Each row is a point. The points of each table are mixes of a few directions, plus a little noise. How many directions does each table use, and how many do they share? Where both have some left over, give the other angles between the two spaces (their principal angles), to ten degrees, smallest first.

First (6 x 2):
[[-15.0   7.0]
 [ 30.3 -14.1]
 [  8.6  -4.0]
 [-33.6  15.7]
 [ 34.2 -15.9]
 [-24.4  11.4]]
Second, 5 rows:
[[  5.0  18.4]
 [  8.9  32.7]
 [-13.0 -48.5]
 [  1.7   6.6]
 [ -2.5  -9.3]]
Directions: first 1, second 1, shared 0; angles 80

First, 7 rows:
[[ -8.9  21.6 -10.8]
 [-44.4 -13.2  42.9]
 [ -1.1  -5.4   5.1]
 [  2.6 -22.5  16.1]
 [  0.1  15.6 -12.7]
 [ 42.1  -0.6 -30.2]
 [  9.5   3.9 -10.3]]
Second (4 x 3):
[[-15.6  -8.7  18.4]
 [ 38.7 -17.0 -14.8]
 [-24.8  -2.2  19.8]
 [  1.6  27.8 -23.3]]
Directions: first 2, second 2, shared 2

First:
[[-35.6  16.0   4.1  20.5   9.8  32.1]
 [ 46.7 -21.1  -5.5 -27.1 -13.0 -42.3]
 [-37.7  17.0   4.4  21.8  10.4  34.1]
 [ 23.2 -10.5  -2.7 -13.4  -6.4 -20.9]
 [ 20.7  -9.2  -2.5 -12.0  -5.7 -18.8]
 [-17.3   7.8   2.1  10.0   4.7  15.6]]
Second:
[[ 35.0  -9.5  25.3   6.1   9.4 -14.1]
 [ 14.5  52.0 -23.0 -26.8  16.6   9.8]
 [ -7.7 -15.6  26.7  14.0  -0.6 -15.1]
 [-34.8 -12.7 -12.0  -6.7 -20.1 -15.3]
 [  2.9 -25.5   5.8  12.7  -6.6   3.0]
 [  3.3  45.8 -14.9  -3.3  22.3  37.1]
 [-13.5 -34.7  -8.1   4.4 -21.2  -5.8]]
Directions: first 1, second 4, shared 1

First, 8 rows:
[[-42.5 -23.4 -23.1 -41.0  26.4 -12.7  32.0 -30.0]
 [ 35.3  19.3  19.1  34.0 -21.9  10.5 -26.7  25.0]
 [  2.5   1.4   1.3   2.3  -1.5   0.8  -1.8   1.8]
 [-20.2 -11.0 -10.9 -19.4  12.6  -6.1  15.2 -14.3]
 [ 40.6  22.3  22.0  39.3 -25.2  12.2 -30.7  28.7]
 [-19.7 -10.8 -10.6 -19.0  12.1  -5.8  14.8 -14.0]
 [ 24.8  13.5  13.4  23.9 -15.5   7.5 -18.7  17.6]
 [-20.8 -11.4 -11.3 -20.1  12.9  -6.2  15.8 -14.8]]
Second:
[[ 48.8 -17.9 -24.2  -3.8 -49.3  17.0  -0.1  12.6]
 [-16.9  26.8  33.7 -32.2   8.4 -63.6  37.9 -20.5]
 [-30.6 -12.0  -3.2   2.8  24.4  21.8 -20.9   4.2]
 [  8.1  -5.4 -10.7  16.9  -1.4  21.5 -12.4   6.1]
 [ 22.6  18.5   5.7  14.3  -8.2 -15.6  14.7  -5.7]
 [-33.1 -12.8   1.6 -15.4  18.6   7.3 -11.6   1.5]
 [  0.8   2.7  -2.7  17.6   7.6  11.3  -7.6   1.5]]
Directions: first 1, second 3, shared 0; angles 40

First:
[[ 12.7   1.0  -3.2  -8.8   1.0  -8.1  -9.9 -28.0   0.5 -11.5   7.4]
 [-11.0  10.3   4.2 -21.4 -10.8   1.9 -15.4 -27.9   1.1 -22.8  -4.1]
 [ 53.9 -30.7 -24.9  27.9  20.5   3.7  28.9  19.6 -12.0  30.0  25.0]
 [-22.3  18.6  16.5  -6.5  -2.2 -21.7 -21.1 -15.6  12.9 -10.8 -10.3]
 [ 19.4 -20.0 -11.2  28.3  12.6   9.4  28.7  43.9  -7.3  32.8   7.2]
 [-63.1  26.8  27.4 -11.7 -17.5   2.9 -14.2  17.5  11.5 -10.6 -31.2]
 [  5.2   0.4  -9.8 -34.4 -17.1  23.6  -9.4 -41.3 -10.7 -33.2   4.8]
 [  5.4  -6.4   1.2  26.2  13.5 -11.6  12.3  31.8   3.6  26.4   1.1]]
Second (10 x 11):
[[ 25.3 -29.8 -30.3  -3.0   7.2  27.8  30.4  61.7  -7.8  22.0  19.6]
 [  1.8   3.2   5.7   8.6  -3.6   3.2   0.0 -25.3  -7.3  -4.1  -5.0]
 [ -5.0  -4.0   2.3  16.8   0.4  10.5  14.6  21.8  -5.3  14.9  -6.2]
 [ 25.9   2.3  17.6  62.1  22.8 -40.7   3.4 -34.4  -1.7  27.7  -2.2]
 [-17.4  10.8   5.2 -19.5  -2.7 -12.2 -16.8   2.2  12.9 -11.7  -2.7]
 [ -9.1   8.5   1.7 -24.1 -13.5   9.6 -13.2 -31.1  -2.6 -25.6  -3.5]
 [ 35.7  -8.8 -20.1 -30.3  -9.5  17.5  -8.2 -65.0 -15.5 -33.5  19.1]
 [-47.2  26.0  31.0   8.6  -9.1 -11.7 -14.0  -3.6   9.3  -3.6 -28.5]
 [  2.0 -14.3 -14.0  -4.5  -2.7  27.0  19.6  40.2  -7.1  10.1   4.1]
 [-11.9   6.3   1.1 -14.7  10.8 -31.2 -16.1  34.0  24.9   3.8   5.4]]
Directions: first 3, second 4, shared 3

First:
[[-34.9   0.1 -39.8   7.9 -10.3  48.0 -59.8   9.6  21.4  21.5  -2.7 -12.7
  -26.7  -4.8]
 [ 11.5 -17.2  11.8   6.2  16.6  -7.8  14.5  -9.2  -7.7 -17.0  11.8  -0.9
    5.9  -5.5]
 [  5.1  38.0   8.4 -20.9 -28.2 -24.6  20.0  12.4  -1.6  18.6 -23.7  13.0
   10.4  16.1]
 [ 24.3 -21.7  25.9   5.7  24.1 -23.2  34.9 -14.5 -15.8 -27.6  15.8   2.6
   14.7  -5.6]
 [-46.7   3.1 -52.9   9.2 -15.7  62.8 -78.8  13.7  28.6  30.2  -5.6 -16.2
  -34.9  -5.1]
 [ 14.8   3.0  17.2  -5.0   2.2 -21.7  26.3  -3.0  -9.0  -7.3  -0.8   6.3
   11.7   3.1]
 [ -1.5  31.5   0.6 -16.1 -25.1 -12.7   6.9  11.9   2.2  19.0 -20.1   8.9
    4.3  12.6]
 [ -9.3 -28.7 -12.6  17.1  19.8  26.4 -24.7  -7.8   4.7 -10.8  17.4 -12.0
  -12.1 -12.8]
 [ 18.0 -12.7  19.5   2.3  15.2 -18.9  26.8  -9.6 -11.6 -18.4   9.6   2.8
   11.7  -2.7]
 [ 19.0   5.0  21.8  -7.1   1.8 -28.5  33.8  -3.4 -11.5  -8.9  -1.6   8.5
   15.3   4.4]]
Second:
[[ -4.5  -5.4  26.6   8.4   5.1 -16.4  -4.6 -20.8  12.2  25.5   1.2   3.3
  -36.3  28.7]
 [  8.4 -11.8  48.2  17.2  -0.3  -1.2  20.5  -6.4  -2.6  20.6 -30.0   1.8
  -10.0  25.0]
 [ -4.2 -18.3 -28.5  -1.0   5.3  29.0   2.1  20.5  22.6 -22.1 -37.1   8.0
   25.5   5.4]
 [ 38.3 -12.8   0.8 -11.6 -15.0   2.0  33.8  14.0  -5.7   6.9  -0.5  15.2
   24.5  22.7]
 [  4.8   0.3 -18.6   2.0  -9.1   3.3  -3.2  14.3 -22.9  29.5  29.1 -41.7
   25.1 -42.0]
 [-11.2   8.2 -17.2   2.7  -0.5   2.7 -13.4   6.3 -13.6   5.2  17.6 -28.1
   12.3 -38.7]
 [-32.8  27.3  10.6   5.7  13.2   1.1 -19.3 -11.3  -3.8 -50.6 -16.9  12.0
  -13.4 -22.3]
 [  6.9  11.5 -13.4 -22.9   5.0 -59.5  -0.2 -24.2   8.9  20.4  56.7   1.0
  -23.2  11.0]
 [ -3.7  41.2  26.9  -8.5  -4.0 -14.2  -2.9 -17.9 -28.4 -48.8  17.0  30.7
  -19.1 -11.3]
 [-15.1  -9.6 -16.1   4.8   1.2  31.9 -27.9   0.3  21.4  -8.2 -12.0  14.3
  -21.1  17.1]
 [ 12.7 -30.7 -19.4   3.8  -2.2  21.0  16.2  25.0  12.3  21.3 -24.0 -16.8
   34.6   4.3]]
Directions: first 2, second 6, shared 1; angles 80

First, 8 rows:
[[  4.2   2.4  -0.7   3.3   1.3   4.0  -1.5   5.2  -2.6   7.1  -2.4  -2.1
    0.2   4.4   2.9   2.8   5.0   3.9]
 [ -2.2  29.5 -68.9 -46.2  24.6 -67.4  -6.4 -44.8  66.2  12.7  19.3  -8.3
  -12.3  11.0  38.0  22.1 -17.9 -31.3]
 [ -6.5  -6.3   5.7  -2.0  -3.9  -1.4   2.8  -5.2  -0.3 -12.2   2.6   4.2
    0.4  -7.9  -7.3  -5.7  -6.7  -3.8]
 [  4.2  -1.2   7.6   8.4  -1.7  11.4  -0.7  10.0 -10.3   5.1  -4.5  -1.1
    1.8   2.8  -1.6  -0.2   6.8   7.1]
 [  4.0 -14.7  38.6  28.1 -12.9  40.6   2.7  28.9 -39.1  -2.6 -12.3   3.2
    7.1  -3.2 -19.2 -10.7  13.3  20.2]
 [-33.5 -26.6  19.0 -16.0 -16.7 -17.6  13.4 -32.4   6.9 -59.7  15.5  20.4
   -0.2 -38.0 -31.5 -25.9 -36.9 -23.6]
 [ 15.0  -4.5  27.9  30.8  -6.0  42.3  -2.1  37.1 -37.4  17.9 -16.4  -4.1
    6.4   9.8  -6.8  -1.0  24.4  25.9]
 [ 15.0  21.3 -29.4  -6.4  14.9 -12.1  -8.2   1.5  16.7  31.7  -1.7 -11.9
   -3.7  20.9  25.9  18.7  11.6   1.5]]
Second:
[[  9.7   0.0  -0.8  -0.2  -0.2   0.6   0.7  -0.3  -3.1 -19.0  14.8  -2.4
    6.7  -5.0  13.4 -12.3   7.2 -10.9]
 [ -2.1 -13.5  20.6   1.3  -4.9  15.2  -8.6  -6.6  -0.9   3.4   2.8  -8.4
    4.3   1.5  -1.8 -13.6   8.7   2.1]
 [  7.0   2.6  10.9   3.8 -16.3   9.9   4.6  -1.3  -5.6  -7.3   5.7   7.6
    5.4  -1.7   8.9 -10.5  13.0 -12.0]
 [-47.3  -2.7   5.3  10.4  26.9   1.4 -15.6   2.3 -13.6 -14.4  -7.7  -7.1
   -9.8 -13.3  -3.6 -11.5 -20.6   2.6]
 [ 11.6   1.9   4.1  -2.2  -1.0   8.6 -11.0  -9.9   5.2  -4.0  19.1 -12.7
    8.8   5.3  32.0 -20.0  23.0 -17.0]
 [-38.1  71.5 -53.2  16.5 -29.2 -43.3  61.8  39.4 -17.2  35.3 -76.4  93.7
  -40.4  -4.7 -47.4  92.7 -53.5   4.9]
 [ 18.8 -11.7  11.2  -3.6  -4.5  10.1  -6.3  -7.6   3.0 -10.0  18.8 -13.3
   11.5   1.6  13.3 -19.2  17.7  -6.6]
 [ 44.3  -5.2 -26.2 -22.7  14.1 -17.0  -8.6  -9.5  33.8  28.7  13.2 -28.5
    6.0  23.6  11.1  16.3  11.9  13.8]
 [-40.0 -11.8  25.7   7.4  17.7  21.0 -30.2 -11.7  -5.1   3.7  -0.7 -21.4
   -2.7  -1.2   9.8 -27.5   3.1  -0.7]
 [ 10.7 -21.8  19.9  -1.5 -12.2  10.8   2.9  -1.5   0.0   6.2  -3.4  -2.5
    4.7   1.0 -24.9  -0.9   0.4  15.3]
 [ 25.5  -9.6 -17.2  -8.0   9.4 -17.1  10.4   7.3   2.7 -23.4  12.7  -4.8
    5.5  -6.9 -10.5   6.1 -11.2   8.9]]
Directions: first 2, second 5, shared 1; angles 60

First, 10 rows:
[[  8.6  -9.2   9.6  -7.0  -0.9   0.2  10.0  -5.7   1.8   1.3   0.2  -5.7
   -1.8  -0.6   8.5  -3.2   3.4   0.7  -4.8  -8.7   8.0  -3.8  -5.3   2.1]
 [-57.3  60.6 -63.9  46.9   5.7  -1.4 -66.7  37.6 -12.3  -8.4  -1.9  38.2
   12.0   3.9 -56.8  21.4 -22.8  -4.5  32.1  58.0 -53.1  24.9  35.2 -13.9]
 [ 65.1 -68.9  72.6 -53.4  -6.4   1.6  75.7 -42.8  14.0   9.5   2.1 -43.5
  -13.6  -4.4  64.5 -24.3  26.0   5.1 -36.5 -65.9  60.4 -28.4 -40.0  15.9]
 [  4.0  -4.2   4.4  -3.2  -0.4   0.1   4.6  -2.6   0.9   0.6   0.2  -2.6
   -0.8  -0.2   3.9  -1.4   1.6   0.3  -2.2  -4.0   3.7  -1.7  -2.4   1.0]
 [ 10.7 -11.3  11.9  -8.7  -1.0   0.3  12.4  -7.0   2.3   1.5   0.4  -7.2
   -2.2  -0.7  10.6  -4.0   4.2   0.8  -6.0 -10.9   9.9  -4.6  -6.5   2.6]
 [-41.2  43.6 -45.9  33.7   4.1  -1.0 -47.9  27.0  -8.8  -6.0  -1.3  27.5
    8.6   2.8 -40.8  15.4 -16.4  -3.2  23.1  41.6 -38.2  17.9  25.2 -10.0]
 [  2.0  -2.2   2.3  -1.7  -0.2   0.0   2.4  -1.4   0.4   0.3   0.1  -1.4
   -0.4  -0.2   2.1  -0.8   0.8   0.1  -1.1  -2.1   2.0  -0.9  -1.3   0.5]
 [ -2.1   2.1  -2.3   1.6   0.2   0.0  -2.4   1.4  -0.5  -0.3  -0.1   1.3
    0.5   0.1  -2.0   0.8  -0.8  -0.2   1.1   2.1  -1.9   0.9   1.3  -0.5]
 [ 10.5 -11.1  11.7  -8.6  -1.1   0.3  12.2  -6.9   2.3   1.6   0.4  -7.0
   -2.2  -0.7  10.4  -3.9   4.2   0.8  -5.9 -10.6   9.7  -4.6  -6.4   2.5]
 [ -0.5   0.5  -0.5   0.4   0.0   0.0  -0.6   0.3  -0.1   0.0   0.0   0.2
    0.1   0.0  -0.5   0.1  -0.2   0.0   0.3   0.5  -0.4   0.2   0.3  -0.1]]
Second:
[[ 21.5 -14.5   0.5   8.0  14.5   9.2 -18.6   3.5  14.6   2.6   2.3  -1.6
   -9.5 -28.9  -5.0  21.3  14.0  10.5  13.8  10.5  -3.9 -13.6  -5.3   0.1]
 [-28.4  28.3   1.6  -4.7  51.3  16.3 -30.9 -38.6 -19.6 -26.4 -25.8  28.3
   -2.1  11.4 -34.4  29.7  21.0 -52.0 -28.0  -6.1  28.2 -13.5  10.9 -16.5]
 [ 15.1  11.7   8.4  28.6  12.9  17.6 -11.7  27.1  19.3   1.4  -4.4  20.7
   -9.4  -4.6 -10.8  26.1  14.0  18.5  -2.3  -5.0 -14.1 -32.6   3.4 -20.7]
 [ 16.6 -24.2  -4.0 -14.8  -0.7   2.7   1.2  10.3  12.1   7.6  31.5  22.1
    4.7  -3.1 -13.2   6.9 -16.8  29.1  -0.2 -14.1 -32.1 -39.2   8.3  -8.6]
 [  8.0  21.7  12.1  45.1 -23.8  -1.5  11.8  36.8  11.2   9.6 -26.4 -30.2
  -10.8  -4.6  31.8 -12.0  15.2  13.2  15.7  15.5   9.7  32.6 -15.2   2.9]
 [-15.4  15.2  -5.6  -4.7 -51.9 -19.9  38.6   1.4  -7.4   6.5  -8.3 -31.0
    7.0  26.8  33.7 -38.6  -9.0  -6.8   1.8  10.3  12.1  54.6  -3.1  25.5]
 [ -1.1 -53.1  -5.2 -45.7  -9.8 -27.1  16.1  -6.5 -19.7  11.8  47.9  -5.4
   21.4  -3.7   3.2 -42.9 -55.4  26.6   8.6 -23.2 -27.7 -11.1  -2.8   3.6]
 [ 19.6 -28.3 -16.3 -28.8 -17.4  -1.1   5.2 -11.7  16.5   7.4  28.1   2.8
    1.7  -9.2  -4.0   9.4  -3.7  13.7   8.2   8.2 -17.7 -10.1   7.0  18.9]
 [ -8.3  -2.4  -2.5  -5.0  -9.1 -12.1   3.4 -18.1 -11.7  -0.7 -13.5 -34.0
   -1.0  -9.4  18.5 -17.7   4.1 -19.9  11.6  18.1  25.7  44.1 -11.6  22.0]
 [-27.9  46.1  11.4  21.7  33.6  15.6 -15.1  -4.7 -14.2 -19.4 -32.9  27.1
   -2.7  25.6 -20.1  17.2  16.8 -33.4 -29.4 -13.7  19.8 -11.4   8.6 -27.2]]
Directions: first 1, second 5, shared 0; angles 70

First, 10 rows:
[[ 22.1 -30.8   9.2 -45.4  15.5 -24.1 -33.1  -3.8 -52.9  20.8   3.1 -19.4
  -54.4   1.5 -24.9   2.9  24.4 -13.9  19.5  -0.3  -1.1  -9.9  29.1 -18.7
  -16.2  -1.3   1.7  -7.1   9.6  13.4 -38.8 -11.5]
 [  9.7 -14.1   4.4 -20.7   6.9 -10.1 -15.5  -1.6 -23.5   9.6   1.7  -9.0
  -23.8   0.8 -10.4   1.8  11.4  -6.6   8.4  -0.4   0.1  -4.3  12.6  -8.5
   -7.6  -0.9   0.8  -2.8   4.5   5.9 -17.4  -6.0]
 [ -0.8   1.5  -0.8   1.5  -1.1   1.0   1.5  -0.4   2.6  -0.5  -0.6   1.0
    2.9  -1.0   2.0   0.0  -0.6   1.1  -1.2  -0.3  -0.7   0.6  -1.0   1.4
    1.0   0.4   0.1   0.5  -0.6  -0.6   1.5   0.5]
 [-22.1  33.0 -10.1  48.3 -16.4  25.7  35.0   5.1  55.5 -22.4  -3.4  19.6
   56.3  -2.8  26.4  -4.0 -25.8  15.4 -20.4   0.2   0.9   9.1 -30.0  19.4
   17.0   1.4  -1.9   6.5 -10.0 -14.4  41.3  12.4]
 [ 21.8 -31.4   9.3 -45.6  15.4 -23.9 -33.7  -4.3 -52.8  20.8   2.6 -18.7
  -53.9   2.0 -24.2   3.1  24.6 -13.8  19.3  -0.6  -1.3  -9.2  29.1 -17.7
  -15.9  -1.2   1.5  -5.6   9.7  13.2 -38.4 -10.8]
 [-27.2  38.8 -11.5  57.8 -19.1  29.3  42.1   5.0  66.3 -27.2  -3.6  23.0
   68.2  -2.2  30.3  -4.2 -30.0  18.3 -24.0   0.6   0.5  11.9 -35.6  22.9
   20.3   2.0  -2.2   7.5 -11.9 -16.0  48.8  14.6]
 [-26.7  38.0 -12.1  56.5 -18.1  29.8  40.4   4.8  64.7 -26.5  -2.8  22.7
   66.7  -2.4  29.6  -4.6 -30.3  17.1 -23.5  -0.5   1.1  11.6 -35.2  22.4
   19.7   2.1  -2.3   7.9 -11.8 -16.4  47.4  14.4]
 [ 10.9 -16.6   4.2 -24.3   8.6 -11.9 -17.8  -2.3 -27.7  10.5   1.4 -10.6
  -28.5   1.6 -13.3   2.0  12.2  -7.4   9.4   0.2  -0.4  -4.9  15.2  -9.8
   -8.5  -1.3   0.7  -3.3   4.4   6.4 -20.6  -6.6]
 [ -7.8  11.3  -3.5  16.4  -5.2   8.5  12.1   1.7  19.1  -7.7  -2.0   6.1
   19.6   0.5   9.1  -0.4  -8.6   5.0  -6.7   0.2   0.0   3.6 -10.4   6.0
    5.3   0.3  -1.3   2.5  -3.6  -4.6  13.8   4.4]
 [ 20.6 -30.0   9.3 -44.4  14.7 -22.3 -31.8  -3.9 -51.2  20.6   2.5 -18.2
  -52.6   2.1 -22.7   4.6  23.7 -14.6  19.3   0.0  -0.6  -9.5  27.1 -17.2
  -14.7  -1.1   1.4  -5.8   8.8  11.9 -37.3 -11.6]]
Second, 10 rows:
[[  2.7 -21.7  10.2 -11.2   7.4  -6.0 -23.5  -4.7 -16.8  35.2   8.8 -16.2
  -37.7 -27.9 -15.3  12.3  21.2 -15.1   5.3  22.0  -2.3 -28.5  36.6 -29.1
   -5.8  -3.3 -23.0  13.1   8.3  -5.7   1.2  13.2]
 [ -3.6  14.6  -8.7  13.5  -1.6   7.0  15.9   4.1  12.1 -21.3  -8.6   9.6
   28.0  17.0  10.1  -9.0 -12.0   8.2  -8.2 -13.9   0.4  14.9 -22.5  16.4
    2.8   1.6  12.7  -6.2  -5.3   6.0  -1.1  -7.7]
 [-26.2  23.3 -32.0  74.2  32.0  40.6  29.4   9.2  22.6  -9.2 -38.0   2.6
   64.8  14.9  14.7 -22.4   3.4   0.0 -54.5 -15.9 -16.1 -17.0 -14.4   1.9
   -8.2  -5.2 -10.3   9.9  -8.0  30.9   5.5   0.2]
 [ 19.4 -21.4  26.1 -57.2 -22.5 -31.3 -26.0  -7.7 -20.5  14.6  30.2  -4.9
  -55.5 -16.4 -14.0  19.3   1.4  -3.2  41.2  16.3  11.9   6.9  17.6  -7.5
    5.1   3.2   3.0  -5.4   8.0 -25.0  -2.9   1.5]
 [ -3.6  25.3 -12.8  16.7  -7.1   7.9  26.9   6.2  19.9 -40.3 -11.4  18.5
   44.6  31.2  16.3 -14.7 -23.1  16.4  -8.9 -25.4   2.2  30.7 -40.9  33.2
    6.1   4.2  24.5 -13.9 -10.2   7.2  -1.0 -14.4]
 [  4.8  16.3  -2.3  -7.7 -16.0  -4.6  16.6   2.9  11.5 -34.7   1.3  16.3
   21.6  24.5  11.2  -7.0 -23.5  15.6   8.4 -19.0   7.1  33.6 -33.8  30.2
    8.7   5.4  26.0 -15.8  -6.5  -2.1  -2.7 -13.2]
 [ -3.9  11.1  -7.7  13.0   0.6   6.3  12.6   3.3   9.4 -15.6  -8.1   6.9
   22.2  12.5   7.6  -7.6  -8.2   5.7  -9.0 -10.6  -0.9   9.6 -16.9  11.8
    1.8   0.8   7.6  -3.6  -4.0   5.6  -0.6  -4.7]
 [ -0.4 -27.2  10.0  -6.1  14.7  -2.7 -28.1  -6.4 -20.5  48.3   6.5 -22.5
  -43.2 -36.4 -18.6  14.6  29.9 -20.6   1.1  28.4  -5.1 -41.7  48.1 -39.9
   -9.3  -5.8 -32.6  18.8  10.5  -4.2   3.1  17.2]
 [ -1.4 -29.2   9.4  -4.3  17.0  -1.9 -30.7  -6.1 -21.9  53.2   6.2 -24.6
  -45.7 -39.3 -19.4  15.1  32.8 -22.4  -1.4  31.2  -7.0 -46.8  52.1 -43.9
  -10.8  -6.3 -36.8  20.7  10.5  -3.9   3.5  19.9]
 [ 12.0   8.5   8.1 -30.3 -25.1 -17.3   6.5  -0.5   3.0 -29.8  12.9  14.6
    0.1  19.1   6.0   0.5 -22.3  14.4  24.9 -12.3  11.0  37.8 -28.3  27.8
   10.6   5.9  27.9 -18.2  -3.8 -12.0  -4.6 -13.9]]
Directions: first 1, second 2, shared 0; angles 40
